Rows are points. Any point is a mix of the corners, with weights that add up to 1. It lies inside the corners' shape when no weight is negative. Is each point inside? If not, which corners have a negative weight?

Corners:
(1): [-6.0  4.0  0.6]
(2): [-0.5  3.4  0.7]
(3): [ 2.3 -2.9 -1.5]
(4): [-4.9 -1.8  4.1]
Points:
[-0.9  3.0  0.7] -> inside
[-5.2  1.0  1.6] -> outside (2)
[0.2 0.5 0.0] -> inside
[-2.9  3.6  0.3] -> outside (4)
[-3.6 -0.4  2.1] -> inside
[-4.4  2.9  2.6] -> outside (3)
[ 2.4 -2.8 -0.5] -> outside (1)
[ 1.0 -0.5 -1.1] -> outside (4)

Corners:
(1): [-2.5  8.5  1.4 -1.8 -1.0  2.9  6.1  3.7]
(2): [-5.0 -0.1 -1.8  0.1 -3.4  4.6 -3.7 -4.0]
(3): [-1.4 -4.3 -1.0  1.8  0.0 -0.7  0.7  1.8]
(4): [-5.0  0.7  0.5 -1.5  0.3  1.0 -4.3 -3.2]
(5): [ 1.2  5.2  0.1 -1.5 -0.2 -1.5  2.6 -0.5]
(6): [ 3.2 -1.4 -3.9 -1.5  3.1 -0.9 -2.0  2.7]
(7): [ 5.5  4.6  0.9 -0.8  4.3 -1.5 -1.1  2.4]
(8): [-5.1 -5.3  2.2 -1.2 -5.1  1.0 -3.4 -2.6]
(9): [ 7.2 -2.3 -1.9 -2.5  6.5 -0.7 -0.4 -0.1]
Points:
[-2.4 -3.0 -1.8 -0.9 -1.4 -0.2 -3.5 -1.0] -> outside (1, 7, 9)
[-0.1  0.5 -1.0 -1.3  1.5  0.1 -2.3  0.0] -> inside
[-0.2  0.8 -0.9 -0.5  0.1  1.9 -1.2  0.1] -> outside (4, 5)
[ 0.1  2.7 -0.4 -1.2  1.4  1.0 -0.2  0.2] -> outside (8)
[ 1.5 -6.7 -1.8 -0.2  2.5 -1.5 -3.6  1.1] -> outside (1, 2, 5)
[-0.6 -0.1  0.0 -1.0  0.0  0.8 -1.7  0.0] -> outside (5)

Corners:
(1): [-2.3  4.2  3.6  4.3  2.1  5.0  0.3 -4.6  7.5 -1.3 -8.3]
(2): [ 0.9 -3.1 -2.2 -2.4  1.0 -2.7 -3.0 -3.6  1.1  1.8  0.9]
(3): [-0.4 -3.9 -3.3 -4.3  0.0 -0.5 -2.2  2.6  2.7  3.4  5.2]
(4): [ 1.7 -4.4  1.5  1.1 -2.2 -1.2 -0.8  1.8  0.1 -1.2 -3.0]
(5): [-0.5 -7.0 -3.5  1.3 -1.2 -3.1 -2.1 -0.6  0.9  1.3  4.1]
(6): [-2.0  4.1  6.8  1.3  0.7  0.2 -0.3  3.0 -1.7  4.0  3.3]
(7): [-2.2  3.6  2.7  5.5  5.2  5.8  3.4 -4.9  3.7  0.2 -8.2]
(8): [ 1.8  5.0  4.9  0.9  1.0 -1.4  2.9  2.0  1.6  3.2  3.4]
(9): [-1.1  0.9 -2.5 -0.8  0.6  0.1 -1.0  5.1 -2.2  1.9  1.0]
(10): [-0.6 -2.8 -3.2 -0.1  0.7 -0.4 -3.9 -1.4  1.3 -3.8  2.7]
(11): [-0.9  4.5  4.5  0.2 -5.7  2.8  1.2  2.4 -2.1  3.0  1.0]
(12): [-3.3  3.4  6.1 -1.6 -2.3 -0.2  3.1  2.7 -2.6  2.3  0.8]
Points:
[-0.9 -0.8 -0.2 -1.2  0.1  0.4 -0.6  1.2  1.3  2.1  1.7] -> inside
[-0.5  0.0  1.2 -0.3 -0.9 -0.4 -0.9  0.7  0.4  1.2  0.9] -> outside (7)
[-1.1 -1.3 -0.7  0.4 -0.5  1.2 -0.4 -0.1  1.5  0.9 -2.6] -> outside (6, 8, 10)
[-0.8 -1.4  1.1  0.5 -1.3 -0.6 -0.1  0.7  0.2  1.1  0.7] -> inside
[-0.2 -0.4  1.2 -0.4 -1.0 -0.8 -0.9 -0.5  1.1  1.4  1.3] -> outside (7, 9)

Corners:
(1): [-2.2  4.4 -2.7 -4.2  0.7 -2.2 -1.8 -5.3  3.9  4.9 -2.2  1.4 -1.0 -1.8]
(2): [-4.8  5.3 -1.1 -3.3  2.9  6.6  1.8  5.3  2.8  1.5 -3.4 -0.7 -4.0  3.3]
(3): [ 4.0 -1.1 -3.2 -0.9  4.3 -2.3 -3.4 -1.9  0.0  6.9 -1.3  1.2  3.5  4.3]
(4): [ 2.6 -3.0  5.5 -2.7 -2.3 -5.0  2.0 -1.9  4.1  2.1  1.4 -0.9  1.1 -0.2]
(5): [-3.7  0.3 -0.5 -3.6 -3.9  7.1 -4.4  2.0  1.3 -0.6  0.2 -2.2  0.5  3.1]
(6): [ 0.6 -0.9  1.9  1.9 -4.9  0.9  4.1  4.4 -4.1 -1.0 -0.1 -0.3 -5.3 -3.3]
(7): [-0.2  1.4  3.0  4.5  1.1  0.4  3.7  4.8 -3.1 -2.2  4.8 -1.0  1.4 -2.4]
(8): [-0.3  0.7  3.2 -2.9  1.4 -3.1 -3.9 -3.3 -2.7 -0.9 -2.7 -3.9 -2.6 -3.4]
(9): [ 0.4  2.9 -0.8 -0.2  3.8  0.1 -3.8 -5.6  2.1  1.7 -4.6 -2.1  1.2  5.3]
(10): [-2.6 -3.7  2.2  4.0 -4.1 -0.2 -0.5  5.3 -1.7  0.4  6.4 -1.8 -1.7 -4.0]
(11): [-2.5  4.5  1.8 -0.2  3.7  0.1  2.6 -2.5 -3.9 -1.6  3.2 -4.8  0.0  0.6]
(12): [ 2.6 -1.9  4.5  2.7  0.2 -4.4  5.1  4.3 -7.5 -2.7  5.5  1.9 -6.8 -3.1]
(13): [ 2.7  4.0 -4.9 -3.7 -0.8  1.9 -0.9  2.5  3.8  0.9 -0.5 -1.8 -2.5  1.7]
(14): [-2.4 -1.3  0.1  2.5  2.4 -4.1 -0.6 -0.6 -1.8  1.3 -0.9 -0.3  4.1  2.9]
(15): [ 2.9  7.3 -1.3 -5.9  4.6 -3.7 -3.5 -0.7  0.0  6.3 -3.0  1.8 -1.6  5.6]
Points:
[ 0.2  3.0 -0.3 -1.5  1.4  0.4  0.7  1.2  0.0  2.1  0.5 -0.2 -1.5  1.3] -> outside (8, 14)
[ 0.4  0.6  1.5 -0.1  0.7 -0.8  0.2  1.0 -1.4  0.4  0.6 -1.0 -1.1  0.5] -> outside (1)
[-0.1  1.8  1.7  0.9  2.8 -2.2  0.7 -0.1 -3.7  0.2  0.6 -0.8 -2.0 -0.6] -> outside (4, 5, 13)
[-0.6  0.6  0.8  1.1  0.9 -0.9 -0.1  0.4 -0.9  0.7  0.3 -1.0  0.3  0.8] -> inside
[-0.3  1.9 -0.5 -1.0  0.2  0.8 -1.2  2.1 -0.7  1.5  0.2 -0.4 -2.6  0.2] -> outside (4, 11, 14)
[ 0.2  1.0 -0.6 -0.2 -0.1  0.0 -0.9  2.1 -0.3  1.2  0.7 -0.5 -1.4 -0.1] -> outside (4, 11)
[ 0.7  0.6  1.1  0.3  1.2 -0.8  0.3  1.1 -1.7  0.6  0.6 -1.0 -0.7  0.9] -> outside (1)
[-0.1  3.1 -0.6 -2.6  1.0 -0.2 -0.8 -0.8  1.9  2.3 -1.1 -1.5 -1.2  0.1] -> outside (5, 12, 14)

Corners:
(1): [ 1.5 -1.8 -4.9 -2.9 -7.6  1.9  4.2  0.8 -3.8 -0.1 -1.3  2.7 -3.3  1.8
  4.0 -3.6  6.5  0.8  5.0  3.9]
(2): [ 0.6 -0.6  0.0 -1.0  3.7 -3.7 -1.4  3.1  1.9  3.1  2.7  4.1 -2.5  0.8
  3.2  0.9 -0.5  1.8  2.4  0.0]
(3): [-1.3 -3.7  3.5  0.9  0.4  0.3  3.7  3.5  1.1  1.8  2.0 -2.7  4.2 -5.5
 -4.8  2.1 -3.2  7.7  1.8 -3.0]
(4): [ 1.8 -0.5  5.5 -0.6  0.3 -0.6 -2.1  4.1 -0.4 -1.0  0.3 -3.1  0.2 -3.0
 -1.9 -0.8  7.4  0.6  2.3 -2.6]
(5): [-1.2  0.1  6.8  0.2  0.0 -4.4 -0.1 -2.6  6.4 -1.3  1.8 -4.3 -2.2 -2.6
  2.8  4.4 -3.8 -0.8 -4.3 -6.0]
(6): [ 2.9 -0.3  1.7 -2.5 -1.8 -0.8 -4.2  1.7 -3.9  0.9 -2.2 -1.6 -4.6 -0.7
 -0.5 -0.9  5.1  2.9 -3.2 -4.2]
(7): [-0.5 -6.4 -5.7 -1.6  0.7  4.6 -0.9 -1.3  1.2 -2.0 -0.4 -2.0 -1.6  0.9
  1.6  4.0  1.1 -2.2  1.7  1.2]
(8): [ 1.0  1.8 -0.7 -4.4  0.9 -5.8 -0.9 -6.4  2.3  2.6  0.3  0.8 -1.4 -3.9
  0.3  2.5  0.9 -1.7 -2.0 -0.8]
(9): [ 0.5 -5.7  4.4 -4.6  2.1 -2.1 -3.3  2.1  3.2 -3.0  1.0 -3.0 -3.9 -3.1
 -0.6  0.7  1.0  4.5  7.9 -0.1]
(10): [-2.8  0.6  8.2 -4.8  0.0 -0.9 -3.1  2.5 -0.3  4.4  0.6 -2.4 -0.9 -0.9
  2.7  4.5  1.9 -5.6 -6.4  1.6]
(11): [-5.2  2.5 -1.0 -4.3 -2.9  1.9 -2.8 -2.3 -7.3  3.0  3.3  3.0  2.5 -3.0
  1.3  3.2 -3.4 -1.8  0.1  0.4]
(12): [-3.2  2.4  4.7 -0.7 -4.5 -1.4 -0.2 -9.8 -0.2 -0.3 -1.7  2.8 -0.8  3.2
  1.1  0.8 -1.0 -4.2 -3.4 -2.5]
(13): [ 2.5  1.3 -0.6 -3.3 -0.5  4.1 -1.1 -2.1  2.8 -1.2  0.9 -1.1 -2.2  4.7
  3.2  0.1  6.8 -0.1 -0.2  2.9]
(14): [-1.8 -4.2 -7.3 -2.2  2.6  3.0 -8.3 -3.2  5.4  2.7  1.2  1.5 -0.5 -0.1
  1.7  4.5 -2.1  0.3 -0.9  6.5]
(15): [ 4.6 -1.3 -2.0  1.4  5.0 -4.2 -2.8  3.5 -1.2  3.3  3.2  2.6  2.0  3.0
  2.5  4.9 -4.7 -1.9  3.1  5.7]
(16): [-0.6  1.8 -0.2  2.4  3.0  2.0  3.0  2.0 -0.2 -2.1 -0.6  0.3 -3.6 -0.5
 -1.6  2.1  1.6  4.6  0.8  5.0]
(17): [-2.6  1.2  1.0 -0.5 -0.4 -2.5  4.0  2.0 -1.8 -1.5 -1.7  1.4  1.2  0.1
 -0.4 -0.5 -1.9  3.2 -2.3 -1.7]
(18): [-2.1 -4.1  1.6  2.4  0.2 -1.2  3.1  1.6  0.0 -0.4  0.7 -4.1  0.9  0.4
 -1.8 -3.1  0.3  4.6  2.3  0.8]
(19): [-1.1 -5.2 -1.7 -1.8 -2.1  5.3  8.5  5.4 -4.2 -2.1  2.5  2.4 -1.6  0.1
 -1.8 -5.6 -1.0  5.1 -0.3  2.0]
(20): [ 1.8  3.3 -1.3  1.3  0.1 -0.1  5.3 -2.0 -3.7  1.6 -2.4  3.7  1.2 -0.7
  5.9  0.2 -5.4 -4.3 -0.7  2.3]
(21): [-0.3  6.8  5.4  4.7 -7.9  3.1  2.4  5.8 -6.2 -3.0 -3.7 -3.2 -0.5  1.8
  0.8 -4.6 -2.6 -2.1  4.3 -2.5]
Points:
[-0.3  0.3  2.0 -0.5  0.4 -0.3  1.1  0.9 -0.9  0.1  0.6  0.0 -0.6 -0.4
  0.9  0.7 -0.9  0.5  0.1 -0.1] -> outside (1, 14)
[-0.7 -0.2  2.4 -1.1 -1.3 -0.1  1.6  0.7 -0.8 -0.5  0.0 -0.9 -1.1 -1.0
  0.6 -0.1  1.3  0.7 -0.1 -0.9] -> outside (14, 15)
[-0.8 -2.1 -0.3 -1.3 -0.7  1.4  2.7  1.8 -1.5 -0.6  0.6  0.6 -0.8 -0.1
  0.1 -0.7 -0.4  1.7 -0.1  0.7] -> inside
[-1.1  0.0  2.9 -1.0 -1.6 -0.8  1.7  0.7 -1.5  0.0 -0.4 -0.9 -0.9 -2.3
  0.0  0.2 -0.2  1.0  0.2 -2.0] -> outside (13, 14, 15)
[-0.5 -1.2  1.2 -0.8 -0.2 -0.2 -0.2 -0.2  1.3  0.4  0.7 -0.9 -0.5 -1.0
  0.5  1.8 -0.7  1.2 -0.3 -0.5] -> inside
[ 1.3 -1.6  0.7 -0.4  0.1 -1.0  2.2  0.1 -0.1 -0.8 -0.3  0.0 -1.4  0.1
  0.5 -0.3  1.3  1.6  0.5 -0.9] -> outside (10, 11, 14, 21)
[-0.6 -0.4  1.5 -1.4 -0.6  0.0 -0.2  0.8 -1.0 -0.4  0.2 -0.4 -1.1 -1.0
  0.8  0.7 -0.5  0.8  1.9  0.3] -> inside
[-0.2 -1.6  1.0 -1.5  1.3 -1.5 -1.0 -0.6  0.8  0.6  1.2  1.0  0.4 -0.3
  0.6  0.9 -1.0  1.8 -0.2 -0.6] -> outside (1, 7, 8, 10, 16, 21)
[ 0.1 -0.6 -0.5 -2.0  1.5 -1.1 -1.3  0.1  0.3  1.5  0.8  0.3 -0.6 -1.1
  1.5  2.5  0.4  0.6  0.0  1.2] -> outside (12, 19, 21)
